Each row is a point. Each copy is the shape, with its points in the same order, turned, moved and blurred by noise. Say if it was mirrored as well.

Shape (8 x 3):
[[  2 -14  47]
 [ 13  32  43]
 [  2 -76  13]
 [-66 -15  78]
 [-44 -21  62]
 [ 17  15 -81]
 [ 41 -16 -44]
 [-32 -22 -44]]
Copy 1:
[[ 11 -15  28]
 [ 33  22  45]
 [ -8 -44 -34]
 [-61  -4  57]
 [-40 -12  39]
 [ 48  68 -66]
 [ 59  15 -53]
 [-15  36 -51]]
Copy 1 is: only turned
Copy 2, 8 rows:
[[-36 -26  56]
 [-69  -6  23]
 [ 27 -64  39]
 [-20  25 100]
 [-11  -2  83]
 [ 14 -17 -84]
 [ -1 -49 -45]
 [ 42  -1  -7]]
Copy 2 is: mirrored
Copy 3 (8 x 3):
[[ 19  -5  46]
 [  6  44  56]
 [ 37 -56   9]
 [-43 -42  72]
 [-19 -24  67]
 [  2  48 -75]
 [ 39  23 -45]
 [-18 -10 -38]]
Copy 3 is: only turned
Copy 4 (8 x 3):
[[-19   7  16]
 [ 14   8  56]
 [-19   0 -55]
 [-86 -11  35]
 [-59  -9  24]
 [ 82 -67 -13]
 [ 64 -19 -34]
 [ 13 -73 -26]]
Copy 4 is: mirrored

Shape (10 x 4):
[[ 31  46  69  -9]
 [-22 -30 -29 -10]
 [ 61 -53  -4   8]
 [-27  18  44  16]
 [-34   7 -34  71]
 [ 44  59 -43 -38]
 [ 48  18 -43  56]
 [ 56 -23  -9 -57]
 [ -7   2  25 -19]
 [-49  53  80 -60]]
Copy 1 (10 x 4):
[[-17  24  95  67]
 [  0  -8  -4 -15]
 [-46 -62   8  58]
 [ 20 -18  71   2]
 [ 72 -49  -3   6]
 [ -8  42 -15  71]
 [ 32 -32 -13  83]
 [-66  -9   0  42]
 [-16   0  56   0]
 [ -6  63 110 -27]]
Copy 1 is: mirrored
Copy 2:
[[-11  22  56   1]
 [ 19 -72 -26   4]
 [-39 -52 -23 -59]
 [-10 -36  35  40]
 [-34 -56 -51  67]
 [ 42  37 -45 -10]
 [-48  -2 -68   8]
 [ 24 -22  -8 -71]
 [ 13 -34  24   4]
 [ 58 -12  97  37]]
Copy 2 is: mirrored

Shape:
[[-14  28  21  15 -35  -5]
 [ 30  -7   5   0 -28  13]
 [-22  29   5   2 -19  36]
 [-17   0   0 -26   6  28]
 [-11  17  15   3 -10   0]
 [-17  -6   9   8 121  32]
 [ 31 -10 -60   1 -16  14]
 [-23  -9  -5  -8 -29  -6]
 [-19 -10   7 -10  -6  32]
 [ 21  12  11  -1 -13  31]
 [-12  -8  16  21 -34  34]
 [ -9 -10 -19   6  21  10]]
Copy 1:
[[  3   7  28  26 -44  -7]
 [ 33 -36  14   8 -25  19]
 [  9  23  10  29 -17  22]
 [  3   1   5   2  18  21]
 [  7   2  19  16 -15  -7]
 [ 22   8 -26  48 105 -37]
 [ 47 -23 -45 -13 -23  19]
 [-16 -14   1  -3 -28   4]
 [ -5  -7   3  18   7  24]
 [ 40  -9  17  22  -8  23]
 [ -3 -19   7  43 -28  27]
 [ 13 -11 -26  14  14  -6]]
Copy 1 is: only turned
Copy 2, 12 rows:
[[ -7  17  11  20 -35 -20]
 [ 16 -31  11  18 -33  14]
 [-20  24  22  14 -24  25]
 [-18  -7  17 -20  -9  34]
 [ -2   5  11   3 -18  -5]
 [  1  -1  23 -33 107  41]
 [ 32 -20 -36  10 -32  57]
 [-23 -13 -17  -3 -32   4]
 [-27 -13  14   0 -12  26]
 [ 12 -11  32  14 -21  24]
 [-26  -9  15  41 -25  15]
 [ -3  -9 -14  -7  16  29]]
Copy 2 is: only turned

Shape (11 x 8):
[[-17 -73   3 -33  47   3 -15  16]
 [-13 -40  -2 -24  22  10 -66 -10]
 [ 20  12 -15 115  -1   7 -23  -4]
 [-27   3  14  -6   9  -1  -5 -19]
 [  7  28  -5 -28  39  43  -8  -1]
 [-24  20 -13  -7  23  61  -4  18]
 [-10  11 -23   0  -3  -7  -8  10]
 [ 41  11   9  -9  -5  13   8 -12]
 [  1  26  21 -32 -14  39  10  11]
 [-18  27  21 -19  25   2 -51  20]
 [-12  24  13 -24 -14  13   8  14]]
Copy 1, 11 rows:
[[ 11 -93  15 -17  51  -3 -13  13]
 [ 11 -55  14 -22  30   1 -68  -8]
 [  5  23 -19  98   4 -25 -30 -43]
 [-26 -16  15 -13   4  10 -14  -3]
 [ 24   3   0 -22  36  55  -9  -3]
 [  7  -5  -6  12  29  61 -20  27]
 [  0  -1 -25  -4   5  -6 -16  13]
 [ 37  -4   3  -9 -17  16   9 -21]
 [ 21   2  17 -18 -15  45   2  25]
 [  7  14  33 -23  38   5 -44  18]
 [  6   4  10 -18 -10  20   1  30]]
Copy 1 is: only turned
Copy 2, 11 rows:
[[  0 -44   7 -57   5  41  -3  22]
 [ -2 -23 -12 -26  -5  44 -40 -26]
 [ 15 -23  16 121  11   9  -8  -3]
 [-21   1  15  -4   1  -9   2 -24]
 [ 31  27  30 -21   4 -18 -37  -2]
 [ 10   8  19  -5  -7 -35 -49  23]
 [  6  14 -10  14 -18  -4   6  -2]
 [ 30  13  51   9 -31   0   8 -24]
 [ -5  29  46 -14 -43 -24 -20  -2]
 [-18  44   6  -7   3  27 -36  -6]
 [-14  32  26  -7 -36 -19  -2  -1]]
Copy 2 is: mirrored
Copy 3 (11 x 8):
[[ -8 -56  24 -47  37 -15 -24  -8]
 [ -8 -16  17 -27  16   3 -67 -26]
 [-36   6   1 109  20  24 -12 -31]
 [-14  21  19 -11  15   7   2 -27]
 [ 13  26  -7 -18  46  26 -15  14]
 [-21  37   2  -8  33  28 -14  33]
 [ -7  18  -9   7  -6 -13 -13  -4]
 [ 47   8   1  13   8  21   9  -4]
 [ 21  46  19  -7  -5  19   6  39]
 [  2  51  26  -8  25 -19 -47 -13]
 [  9  37  12 -15 -14   0   5  14]]
Copy 3 is: only turned

Shape (15 x 9):
[[-17 -23  21 -21 -19  31  25   9 -11]
 [-15  12  24  31 -14  25  38  16  67]
 [ 15  14  24  -2  14  22 -26   5  -5]
 [ -4 -46  -1 -10  17  20 -26   2 -15]
 [-20  17 -46  -1   0  22   8  26  -1]
 [ -7   7  13 -12  28  27 -16  20  29]
 [-13  16  18  -1  43  27 -15  -4  -1]
 [-28   7  26  25   6 -30  -6  18 -16]
 [ 10   4  14  -8  14   0 121  22 -10]
 [-14 -24  14  -8 -12  18  26  24  -9]
 [ -3  11   9 -21  -9   5  -8   4  12]
 [ -9   2  19   0  10  -4 -31 -91  26]
 [ 16   1 -34 -12  12 -33 -27  24  -2]
 [ -9  11  20  58 -18  20  18   1 -10]
 [-14  -4  -1 -11  35  24 -29 -15  36]]
Copy 1, 15 rows:
[[  6  -4 -20  -9  -4  50 -13 -18 -25]
 [-12  43 -42  43 -12  49 -21   4  34]
 [ 13   9  19  18  16  -3 -25 -31   1]
 [  2 -33  18 -14  20  20  10 -30   7]
 [ 12 -18 -41 -13  12  -4 -31  18  18]
 [-15  11  11   3  24  16 -30 -12  28]
 [-17   3   5  13  40  -1 -23 -30   3]
 [-12 -15   4  49   8   9  -2  19 -22]
 [ 30  60 -59   4  45  57  17  38 -45]
 [ 15  -7 -14   1   3  50 -12   1 -16]
 [  4  14   8  -1 -12   5 -22  -7   2]
 [-50  18  11   8 -24 -36  37 -58   6]
 [ 20 -14  27 -11   7 -24   3  34  15]
 [ 13  -8 -43  60   1  14  -7 -17  -9]
 [-35   7  12  -9  18  -2  -9 -26  35]]
Copy 1 is: only turned
Copy 2:
[[-22 -20   3 -41  14   6  -2  30 -10]
 [ 26  -6 -37 -22  30 -36  20  16  49]
 [-21  24   2  -5 -18  23  -9  24  30]
 [-30 -20  -1  -8 -29  21 -45  10   2]
 [ -6   8 -47 -15  10  32   7 -22 -11]
 [-23  -3 -14   0  -1  20  -2   3  49]
 [-42  27  -7   3  -1   9 -15   4  33]
 [-28  12 -34  26 -18  -9  11  44  -8]
 [ 29   0  20  11  92  -3  20  26 -41]
 [-11 -23 -15 -20  15  11  -1  33 -12]
 [-14   1  -1 -16 -21   9  23   8  16]
 [-28  29  31 -10 -59 -60  -9 -25  20]
 [  3  -4 -22  32 -44  44   8 -10  -9]
 [  9  37 -44 -18   3 -22 -14  43  -2]
 [-31   0  -6  -3 -20  -7 -15 -27  44]]
Copy 2 is: mirrored
Copy 3:
[[ -1 -15  20 -10   8  29  40 -20   6]
 [-18  -1 -57  26  40  25  27 -55   9]
 [ 11   9  13  31  -5  -2   4 -18 -32]
 [ -6  -5  49   5  32  -7  12   6 -19]
 [-31 -11  -9   0  19  53 -12  10 -30]
 [ -3 -22  -6  34  25   2  13 -20 -40]
 [ -5   8   8  17  11   3  19 -26 -62]
 [-32  24 -21   0 -14 -20  23   9 -17]
 [ 38  26 -52 -45  29  68  74   6  -6]
 [ -7  -8   7  -4  14  25  40   1   8]
 [  7 -20  -7   2   0   7  -1 -17 -17]
 [  3  16  16 -31  22 -46 -29 -79 -36]
 [  3  -4 -10   4  15  -6 -34  43 -27]
 [-31  51  -9  13   1  26  18 -30   6]
 [ -7 -19   7  15  41 -13  -6 -35 -51]]
Copy 3 is: mirrored
Copy 4 (15 x 9):
[[ 39   7 -11 -21  -6  21  27  21  -4]
 [-48  -2 -18 -25   5  15  33  52  27]
 [ -3  20  16 -28   1 -17 -15  -2 -12]
 [ 35 -30  20 -16   4  -7 -10   2 -31]
 [ 10   5 -34  14 -15 -22 -13  52 -23]
 [ -5   2   1 -41  19 -20 -15  34 -12]
 [-13  13  -1 -33  18  -6 -21  10 -41]
 [ -8  25  21  23  31 -10  24  19 -37]
 [  1  20 -67 -31 -20 -10 103  24 -35]
 [ 31   3  -1 -12  -3   4  34  32 -10]
 [ 10  14 -12 -11  20 -14  -2  11   6]
 [-27 -18 -18  -1  48  28 -33 -56   1]
 [ 17  -9  -6  21  20 -69  -6  10 -18]
 [-34  18  11  16 -24  21  24  16 -15]
 [-11 -22 -10 -33  32  -8 -36  15 -15]]
Copy 4 is: mirrored
